Every row gives one point. Before rounding, the points of a table are all equally far from one centre. They may lie mostly on one side of it. Where is the centre, to within rounding?
In the rows, 128 means zero.

Points (6 x 2):
[[ 97 159]
 [167 161]
 [188 118]
 [ 82 135]
 [188 113]
 [185 102]]
Centre: [134 119]

Points (13 x 6):
[[160 196 106  96 113  89]
 [130 168  89  99 110 106]
 [116 191 139  90 146 117]
 [130 206 127 124  99  89]
 [154 197 114 100 140 182]
 [188 174 188 101 129 141]
 [143 164 109 125  86 181]
 [178 199 167  93 104 147]
 [114 213 106 146 127 112]
 [131 200 106 117  84 149]
 [155 203  73 121 113 135]
 [131 145 157 126  74 122]
 [144 221 165 133 149 103]]
Centre: [160 168 132 138 129 131]

Points (18 x 11):
[[189 129 127 120 177 149 165 205 128 125 104]
 [142 131  51 162 170 184 110 160 140 102 121]
 [119 144  77  41 128 170 148 144 124  76 151]
 [181  77 103  95 195 173 102 122 170 128  88]
 [141 103  91 105 127 147  57 157 220 130 141]
 [179 137 113 135 115 157 173 169 177 200 170]
 [123  86 115  89  74 191 130 154 190 166 147]
 [156  90 131 121  86 125 137 180 148 159  97]
 [196  90 100 133 175 136 135  96 161 154  96]
 [175 127 126  55 107 136 150 210 143 128 159]
 [178 138 183  81 129 129 119 138 127 101 201]
 [151 122  79 132 163 105 136 117 180 179  88]
 [154  99 132  84  98 180 151 130 203 101  98]
 [157 135 134 167 171 128 121 130 204  85 150]
 [171 117 107  78  57 184 140 153 136 119 119]
 [221 119  91 106 132 183 132 186 117 118 135]
 [150  94  89  82 200 181 145 121 169  83 171]
 [152 130 125 147 123 167  75 125  94 191 184]]
Centre: [142 141 122 102 146 161 120 137 149 140 141]

Points (24 x 20):
[[144 169 133  90 135 123  72 112 158  62  87 127 108 221 185 118 116 161
  166 116]
 [119 135 142  74  79 211  86 144  81  85  90 106  67 164 166 105 109 104
  138 163]
 [108  93 155  84  90 146  98  88 141 123 105  54  62 184 161 117 149 111
  179 160]
 [116 198 150 117  86 169  90 107 104 172 139  65 109 163 147 119  91  99
  122 128]
 [132 119 123 127  67 173 132 100 149 150 144  98  52 139 118  98 117 166
  128 132]
 [116 158 145 127 105 173  90  91 169 129  84  76 117 167 199 152 125 141
  134 134]
 [ 93 136 141 144  85 131 108 170 190 118  74  89 106 198 155 112 131 109
  109 137]
 [128 119 150 181  61 168 107  86 103 114  96 102 127 167 154 108 113  95
  129 164]
 [130 140 123 113 101 164  92  66  80 117  53  24  52 168 166  82 143 171
  135 118]
 [160 185 148 129  89 192 108 143 105 108 138  94  46 180 168  91  85 110
  182 147]
 [125 132 172 159 104 115 119 105 135  86  44  70 100 139 151 143 151  61
  105  64]
 [168 163 150 125 109 125 103  79 173 133  80  97  57 200 176 109 112 109
   99 141]
 [147 126 119 136  67 100 154 158 138  83  58  54  89 164 175 178  75 126
  137 122]
 [168 166 133 167 117 152  91  98 158 107  65  49  85 196 161 129  87 150
  149 138]
 [110 133 145 112 118 182  98 126 185  82 138 101 119 159 181  92 179 145
  163  92]
 [183 148 103 102  86 163  55 148 145  72  54 106 121 141 146 126 164 157
   84 164]
 [149 154 157 128 139 171 124 153 146  91 115  42  57 194 138 132 146  67
  166 127]
 [178 169 104 110 110 203  96 149 134 150  91  62  91 142 136  81 146 123
  169 198]
 [142 178 143  62  99 154 136 114 139 136 108  51 128 159 214 143 119  67
  138 121]
 [116 149 129 116  48 137  93  69 138 160  87  77  64 175 193  82 162 139
  142 143]
 [145 106 161 183  81 173  69 125 108  90  87  74 108 150 203 122 161 114
  144 146]
 [172 148 133 140  33 160 128 101 143 122  79  74  84 184 128 119  79 151
  155 135]
 [140 169 156  96  87 163  69 124 121 146 116  78  52 192  91 123 128 129
  136 157]
 [117 126 141 167 136 195  67 140 122  98  53  94 101 182 132  87 111 137
  160 131]]
Centre: [148 155 121 109 107 108 112 133 108  96  96  85 101 129 147  92 136 122
 147 120]
